Each row is a point. The last column is the point's height on a tilted bowl or saddle (a function of degree 2), plus a little noise. Along how many of its main directions does it bend up, bend down or stay straight?
In the rows, 128 means zero.

Points (10 x 3):
[[106 196 132]
 [112  92  86]
 [ 65 168  77]
 [168  97  75]
 [164 107  99]
 [103 153 146]
 [151 189 138]
 [106 143 148]
 [184 221  34]
 [156 158 149]]
Directions: 0 up, 2 down, 0 straight

Points (18 x 4):
[[ 69 115  95 145]
 [ 64 148  43 169]
 [ 52  57  99 191]
 [ 81  63 108 172]
 [198  69 101 224]
 [105 131 140 129]
 [140 148 122 130]
 [127 115  35 185]
 [ 92  81 131 156]
 [186 148 182 175]
 [126 139 112 128]
 [111 166 157 130]
 [127 102  59 168]
 [192 138 205 196]
 [125  96  99 148]
 [136 113 111 141]
 [ 32 164 159 176]
 [107  96 135 146]]
Directions: 3 up, 0 down, 0 straight

Points, 23 rows:
[[106  93 123 228  59]
 [ 42 203 130 123  88]
 [205 137 126  88 166]
 [104 213 134 105 175]
 [115  73 133 217  63]
 [136  65 146 101  55]
 [137  97 137 118  82]
 [106 174 190  94 156]
 [131 110 146 156  76]
 [115 155 105 145 117]
 [ 70 163  36 135 141]
 [115 221  50 130 203]
 [104 182 177  84 158]
 [163 157 130 117 150]
 [139 133 114  87 131]
 [ 67 147  53 182 106]
 [130 188  89 118 179]
 [117 115 147 155  83]
 [ 57 112 188 119 111]
 [141 130 110 191  76]
 [ 71 169 206  36 122]
 [116 154 131 130 114]
 [114  98  66 112 159]]
Directions: 2 up, 2 down, 0 straight

Points (39 x 7):
[[130 168 101  95  89  84 164]
 [179 140 173 100 119 124 134]
 [128 125  55  75 150 117 162]
 [111 116 177  97  95  97 108]
 [174 142 187 136 182 114 127]
 [139 158 179 212  77  60  24]
 [169  27 133 202 106  71 143]
 [ 73 136  82  92 115 148 136]
 [177 108 141  38  42 152 189]
 [150 116  25 138 108 130 166]
 [163 138 174 184 107 214 117]
 [127 137  92 118 112 109 158]
 [109 146 114 173 104 111 123]
 [121 176 138  65 132  36 154]
 [142 151  94  92 196  86 149]
 [178 134  32 161  73 167 195]
 [209  74 123 134 167  87 135]
 [149  80 159  81 120 140 166]
 [144 165  92  98  83 134 174]
 [ 79 149 116 137 152  61 162]
 [116 113 144 216 122  68 111]
 [ 86 217 142 148 128  85 113]
 [158 103 146  77 134 133 169]
 [112 164 111  51 154 155 167]
 [ 25 222 102 217 143 139  38]
 [106 163 118 162 163 137 122]
 [102 160 140  98  95 110 133]
 [131 115 150 133  43 172 128]
 [175 144 130  41 128  90 162]
 [181 125  57 177 102 164 166]
 [128  40 138 191 174  98 185]
 [ 60 188 106 178 179 226  11]
 [161 202  80 189 138 184  50]
 [ 97  58 121  27  93 140 109]
 [170 153 127 181 173 152 107]
 [116 167  98 148  89 125 131]
 [177 129 114 140 125 121 152]
 [128  97 122 172 124 163 156]
 [199  42 155  86  82  97 143]]
Directions: 2 up, 3 down, 1 straight
